Each row of a before or after table is a point. One or more steps were done to the points. Then noise was added and the rows were shuffled. The steps act on columns, c1 being the first. What was done? A step turns or swaps two columns, mirrors them in a line or flattens them onto one, adds a multiple of one to another, or multiplies or shifts one. Angles are multiples of 10 degrees, from the lower column toward the higher: turns from -170 to 170, lines from 10 to 170 but not 90. Use the fewest steps. Two steps may share a column if one is a turn and the other turns, adds or multiplies; they go together, in the order done. Otherwise the lowest column goes first.
In the rows, zero is written as 128.

Before (12 x 2)
[[184 140]
 [177  66]
 [181 135]
 [188 117]
 [ 94 101]
 [166 124]
 [ 57 171]
 [ 89 118]
 [122 130]
 [ 52  99]
 [123  98]
 [139 103]]
After (12 x 2)
[[134 116]
 [152 102]
 [138 101]
 [129 135]
 [140 109]
 [126 128]
 [105 147]
 [ 66 192]
 [118 132]
 [155  92]
 [148 101]
 [184  67]]
Steps: flatten c1 and c2 onto the line at 130 degrees

Before (12 x 6)
[[149  98 155 142  95 155]
 [168 114 160 122 131  70]
 [114 179  82 203 155 153]
 [161  98 161 163  87 125]
 [ 87 164 132 119 132  94]
 [189  96 162  97  98 132]
 [147 181 143  67 128 100]
 [139  95 138 136  94 102]
 [ 93 177 166  82 147  73]
 [107 125 102 170 166 155]
 [142 136 194 115 135  78]
 [139 160 145 134 153  61]]
After (12 x 6)
[[107 167 129 145 180  83]
 [114  83 134 147 158 123]
 [ 62 137 102 125 171 102]
 [ 80 124 153 132 186 110]
 [ 67  86 176 109 130 142]
 [ 95  86 134 153 109 150]
 [176 177 141 212  90 115]
 [163 159 120 180 116 160]
 [104 154 139  77 130  75]
 [115 167  64  91 157  71]
 [ 84  78 145 174 135 133]
 [146 151  78 130 143  87]]
Steps: turn c1 and c3 by 120 degrees; multiply c3 by 1.3; turn c2 and c5 by -60 degrees; turn c5 and c6 by 60 degrees; shift c4 by 10

Before (14 x 11)
[[124 109 112 140 108 107 124 121 139 142 166]
 [136 131 147 151 140 110 155 157  98 157 104]
 [102 103  84 139 116 123 117 124 118 138 146]
 [ 94 111 109  92 144 134 140 114 138 118 152]
 [130 116 150 151 159 111 155 114  98 126 110]
 [127 152 161 141 178 127 156 134 121 136 122]
 [127 106 130  88 140 171 153 108 120 115 136]
 [108 118 114 127 114 126 131 112 135 100 141]
 [107 110 113 149 127 145 128 130 142 128 143]
 [115 149 139  91 145 150 137 108 129 118 117]
 [112 135 116 113 137 147 175 101 138 122 131]
 [127 150 114 106 156 153 142  92 123 112 145]
 [146 134 134 145 158 111 158 156 109 120 116]
 [125 104  97 121 134 126 124 105 154 128 130]]
After (14 x 11)
[[135 162 131 130 136 122 131 111 109 104 106]
 [124 104 129 144 116  59 189 157 162 119 145]
 [131  48 123 142  50  71 191 132 170 134 132]
 [141 116 115 151 175  63 181 157 155 154 149]
 [119  75 165 104  84 122 175  92 158 112 113]
 [133 109 147 116  88  54 245 104 130 127 114]
 [131 212 142 138 173 144 103 127 126 134 101]
 [129 183 128  92  76 112 161 115 136 120  90]
 [129 209 132 121  55 134 118 103 116 125 125]
 [125 189 102  88 127 116 214 108 142 116 126]
 [144  67 138  94  92 125 166 110 142 122 124]
 [101 187 124 142 142 122 105 118 104 144  98]
 [131 184 124 151  99 141 143 129 118 128 106]
 [138 155  98 150 139  60 177 117 171 129 137]]
Steps: turn c1 and c11 by 130 degrees; multiply c2 by 3; turn c2 and c3 by 160 degrees; turn c5 and c9 by 130 degrees; multiply c5 by 3; multiply c7 by 3; turn c6 and c7 by 40 degrees

Before (11 x 18)
[[151 118 126  71 151 102 129 163  66  61 127 135  94 150  76 128 152  74]
 [134 185 160 135  60 194  68 125 148 153 144 124 191 114 116 137 172  88]
 [107 158 172 161  93 156 118  93 142 135 176 100 170  91  95 155 162  97]
 [ 83  70 105  65 157 137 155 193  91  87 155 142 104 166 116  78 126 101]
 [162  89 176  95 108 168 100 150  92  88 163 150 115 131  69 189 155 109]
 [ 88 110  82 109 180 137 137 166  58 137 127 142 171 148  99  97 131 142]
 [ 93 109  81  98 156 163 190 178  80 103 138 154 146 186  55  98 111  77]
 [ 82 127 103 130 143 119 153 198  89  94 151 132 197 190 122 121 126 121]
 [160 174 130 105  88 170 108 136 141 156 200 103 153 100 110 187 166  96]
 [ 52 116 104  90 151 112 163 178 117 148  99 133 164 191  90 127 134 130]
 [108 127 103 177 137 136  87 137 154 144 109 113 167 151 117 166  74 119]]
After (11 x 18)
[[132  90  66  96 154 163  94 150 167  87 159 119 116 131  69 199 157 125]
 [148  67 171  61 110 164 158 192 134  85 154 102 105 141 118  94 129 128]
 [107 120 117  71 111 188 131 164 102  63 128 109  92 141  77 153 149 130]
 [171 117 197  89 111 135 161 179 113 149  97 112 166 156  93 100 135 130]
 [129 110 187 105  88 198 135 165 136 136 125  89 169 136  99  66 129 128]
 [106 175 105 106 147 115 108 138 167 155 200 170 153 115 110 170 169 127]
 [143 183 100 135 182 105  65 127 198 154 143 165 190 121 118  94 173 129]
 [149 128 178 128 115 167 154 197 121  95 150 121 198 155 123  74 127 128]
 [125 106 187 100 118 176 189 179 164 106 138  92 150 152  53  87 112 127]
 [172 159 103 162 146 111 120  92 160 133 176 173 167 118  96 130 164 127]
 [130 128 160 176 112 102  89 139 138 145 105 139 168 139 115 139  75 128]]
Steps: turn c1 and c3 by -140 degrees; turn c5 and c12 by -150 degrees; turn c6 and c9 by 90 degrees; add -0.7 times c13 to c16; multiply c14 by 0.4; multiply c18 by 0

Before (8 x 32)
[[103 168 130 193 120 159 127  96 108 118 158  52  90 228 114  61 121 163
  179 127 181 171 122 194 152 133 117 163 116  82 136 150]
 [ 76 175 113 196 103 182 120 117 149 106 150  46 108 151 130  48 140 209
  208 111 179 112 114 228 116 112 127 188 154 130 134 161]
 [154 136 120 179  91 128 117  76 103 143 142 184 167  96  86 137  83 124
  133 133  96  98 146  59 112 141 117 164 130 147  91  96]
 [172 146 145 126 110 149 110 149 123 131  93 179 131  84  89 138 134 125
  129 116  95 130 164  34 103 128 128 137 145 133 111 119]
 [149 114 113 123 102 132 130  93  99 110 123 184 122  88  77 135 134 142
  167  85 112 102 126  93 111 100 124 123 113 159  99 148]
 [162 125  97 132  82 161 124 135  70 166  75 158 143 124  65 154  83 140
  116  99 116 100 135 128 105 147 108 157 137 189  56 118]
 [156 193 110 114  94 141 111 119  86  76 104 166 134 112 116 164 105 103
  125 105  83  91 147  55 120 120 115 111 134 144 110  98]
 [143 193 194 136 163 158  30 140 119  80 139  72 118 166 119 179 118 119
  151 132 128 145 201 146 132 127  88  61  96 170  92 124]]
After (8 x 32)
[[174 145 141 144 171 140 116 153 120 132  86 180 169 229  82 136 131 128
  131 108  98 127 169 146 104 130 123 139 147 136 115 121]
 [150 114 114 140 165 129 104  95 103 116 130 183 159 172  77 141 137 145
  168  85 111 104 130 110 110  99 122 126 110 161 106 152]
 [ 99 164 127  96 177 190 194  97 110 127 160  49 131  25 114  64 124 163
  177 125 181 166 125 158 152 133 115 166 118  79 139 150]
 [154 188 113 152 153 133 134 119  80  77 103 163 170 198 114 168 103 107
  125 101  82  92 148 156 125 116 110 111 132 142 106 103]
 [161 124  98 145 146 156 125 133  73 165  79 159 186 126  66 153  78 140
  120  98 116 100 142 128 103 148 106 160 131 189  53 119]
 [152 135 116  89 149 160 118  73 108 141 146 186 209 208  90 137  79 122
  135 138  97 104 141 132 112 138 120 157 130 143  93  93]
 [142 189 195 137 226 156 120 142 121  79 137  68 157  94 118 177 117 122
  150 129 127 151 201 233 132 125  85  66  95 168  83 129]
 [ 79 171 116 107 165 216 116 122 150 108 150  46 153  26 132  48 135 215
  203 106 181 115 107 129 121 114 131 185 155 126 139 160]]
Steps: mirror c4 and c6 in the line at 70 degrees; shift c5 by 60; turn c14 and c24 by 110 degrees; turn c7 and c24 by -70 degrees; shift c13 by 40

Before (12 x 64)
[[130 138 126 137 160 123 144 131 144 144 133 107 110 117 123 103  84 141
  140 142 134 123 145 118 152 155 135 133 128 128 148 140 122 107 114 133
  124 113 156 134 125 156 148 122 132 105 100 144 133 110 101 156 118 119
  104 105 118 132 129 142 123 136 145 106]
 [125 133 108 132 120 131 144 135 141 151 121 174 116 144 130 116 135 121
  113 156 150 137 144 116  68 144  99 169 111 121 122 110 127 107 107 133
  132 120 149 131 139 112 120 124 149 103  81 124 132 128 127 136 129 147
  104 107 136 149 125 144 117 127 138 122]
 [118 134 128 128 122 132  70  70 146 148 120 113 122 140 136 112 136 117
  126 130 138  98 147 113 138 142 120 153 112 127 155 136 114 118 138 137
  115 105 144 118 143 113 126 111 129 102 127 121 115 122 138 122 120 122
  113 148 104 116 117 144 150 127 138 137]
 [133  96 171 135 150 148 140 133  88 138 143 110 137 127 137 114 132 120
  133 142 107 111 159 116 151 144 121 115 128 122 143 138 114 152  94 103
  137 123 147 123 122 209 144 113 141 110  87 140 122 121  70 112 127 147
  142 114 132 125 116 143 160 130 151 105]
 [134 120 126 130 135 130 127 105 143 136 131 136 112 141 176 115 110 146
  132 140 131 101 161 128 143 134 114 114 127 125 125 118 131 111 126 127
  106 118   7 134 143 127 117 113 123 175 138 120 107 112 118 145 113 119
  107 108 128  96 136 138 159 143 146 130]
 [134 101 105 168 123 128 130 132 105  63  95 146 163 143 129 124 135 148
  134 142 147  97 157 120 155 165 129 118 117 127 153 134 129 129 138 119
  140 124  79 123 112 116 128 116 138 110 141 135 127 119 144 116 151 119
  120 112 133 146 136  92 153 127  89 137]
 [130 148 104 123 114 124 119 132 135 143 104 129 106 137 145 145 135 137
  105 135 109 154 167 121 140 127 137 144 111 137 118 136 150 106 134 131
  136 120 121 100 121 132 132 126 132 105 110 122 135 220 133 113 110 132
  102 107 141 129 155 151 152 160 142 124]
 [113 143 108 123 164 127  91 111 142 112 149 128 119  81 122 122 133 129
  124 153 123 149 125 135 137 125 128 117 114 130 145 128 126 110 120 123
  111  99 149 133 144 114 106 144 146 103 130 144 128 113 141 123 131 138
  108 165 147 151 117 149 152 125 130 136]
 [125 137 115 150 121 127 149 126 143 145 149 104 119  87 135 103 119 139
  126 140 147 107 161 134 123 127 131 116 128 143 153 100 123 114 124 105
  114 112 137  75 131 115 119 121 120 138  93 140 129 146 144 115 119 127
  121 104 132 139 154 108 127 117 127 130]
 [136 140 151 129 118 121 132 133 142 151 145 115 113 130 119 110 136 118
  129 158 117 118 169 116 156 133 139 121 116 129 127 141 141 117 138  80
  114 116 155 135 109 110 101 181 146 118 140 121 127 117 133 140 115 146
  105 143 136 151 121 133 135 132 152 136]
 [128 133 157 127 136 138  83 135  81 152 142 116 106 143 129 212 136  94
  147 148 144 110 157 116 157 170 137 165 124 129 132 135 146 170  99 128
  111 118 124 136 138 133 119 115 136 108 139 142 118 112 142 160 133 136
  111 105  92  99 148 143 119 124 147 132]
 [123 145 105 124 147 122 144 132 145 113 133 116 148 134 121 117 119 128
  151 140 135 128 151 122 144 128 108 114 115 130 114 141 121 127 127 123
  149 127 146 123 141 115 113 135 138 107 135 132 135 138  74 149 111 118
  137 117 151 143 138 152 157 121 150 142]]
After (12 x 64)
[[129 145 158 115 113 124 120 132 135 148 105 128 107 148 146 145 136 138
  105 134 108 154 167 123 139 127 138 145 113 138 119 127 149 107 134 115
  103 120 121 100 121 132 131 125 133 107 148 122 133 219 134 113 110 131
  100 117 140 128 155 151 152 159 143 123]
 [123 143 149 119 148 123 145 132 144 122 133 116 148 145 121 117 120 127
  151 138 135 128 152 122 144 128 108 115 115 129 114 113 122 127 127 116
  136 127 146 123 141 115 114 134 136  99 125 131 134 136  74 149 111 117
  136 115 151 143 138 153 157 120 150 141]
 [135 116 153 174 122 128 131 132 106  74  94 146 162 135 129 123 134 149
  135 141 148  97 157 120 154 163 128 116 117 127 151 117 129 128 137 108
  121 125  78 123 111 116 127 115 138 108 118 136 127 120 144 115 150 120
  119 117 133 146 135  91 153 127  88 137]
 [113 141 105 120 165 126  90 111 141 129 149 127 120  90 123 122 133 129
  124 154 123 150 125 134 138 125 127 117 113 130 145 128 127 109 120 149
   40  98 149 133 143 115 106 145 147 120 125 144 129 111 141 124 131 138
  109  92 147 150 118 150 152 127 130 136]
 [118 134 111 124 122 133  69  71 146 149 119 112 121 143 136 111 135 116
  126 130 140  96 148 113 137 142 120 152 112 128 156 121 116 119 138 152
   49 105 145 119 144 114 127 110 129 116 133 120 115 123 137 123 120 122
  113 118 105 115 117 145 150 127 138 138]
 [138 140 103 125 118 120 132 132 141 172 144 114 113 139 119 110 136 117
  128 158 117 118 169 116 156 133 139 121 115 130 128 111 140 116 136  90
   76 116 155 136 110 110 101 182 145 129 122 120 128 117 133 139 116 145
  105 142 136 153 121 133 134 133 151 135]
 [131 139 149 133 159 123 144 133 145 154 133 109 110 124 123 102  82 140
  139 142 134 124 146 118 152 155 135 134 129 129 148 126 121 106 113 117
   75 112 156 135 125 154 149 123 132 112 159 143 134 110 101 156 118 118
  105 139 118 131 130 142 123 137 145 106]
 [127 131 133 126 137 138  83 135  81 166 143 117 104 145 128 211 136  94
  147 148 144 109 156 116 156 169 136 166 124 129 133 118 146 172  99 111
   51 118 125 136 137 133 118 116 135 124 121 142 118 112 142 159 134 134
  110 163  92 100 148 145 120 123 146 132]
 [132 101 119 146 151 148 140 132  88 148 141 109 136 107 137 114 132 121
  132 141 108 111 158 116 151 143 121 115 128 122 142 132 114 152  94  94
  114 123 146 123 123 210 143 113 141 110 169 139 122 120  70 113 124 147
  141 171 130 125 115 143 160 130 150 105]
 [125 134 156 130 120 132 144 135 141 170 121 175 118 149 131 117 134 121
  114 158 150 135 145 116  68 144 100 168 111 121 122 161 127 106 108 118
   89 121 149 130 138 113 120 125 148 105 165 123 132 128 127 135 130 147
  102 120 136 151 125 143 117 127 139 122]
 [125 143 156 145 121 127 149 126 142 153 149 104 119  99 135 103 119 138
  126 138 149 108 160 134 122 128 131 115 128 143 154 166 121 113 125  89
  114 114 137  74 132 116 118 120 121 144 151 139 128 147 144 115 118 127
  121 129 130 139 155 107 127 118 127 130]
 [134 121 145 132 134 129 126 105 143 144 131 136 110 137 176 115 111 147
  132 139 132 101 161 127 143 133 114 115 128 126 125 134 132 111 126 113
  168 117   7 132 144 127 116 113 122 177 116 119 108 112 119 144 114 118
  106 136 129  96 136 138 159 142 147 130]]
Steps: turn c2 and c4 by -20 degrees; add 0.7 times c2 to c14; add 0.7 times c56 to c36; turn c3 and c56 by 120 degrees; add 0.7 times c20 to c10; turn c32 and c47 by 160 degrees; turn c37 and c46 by -40 degrees; multiply c37 by 3
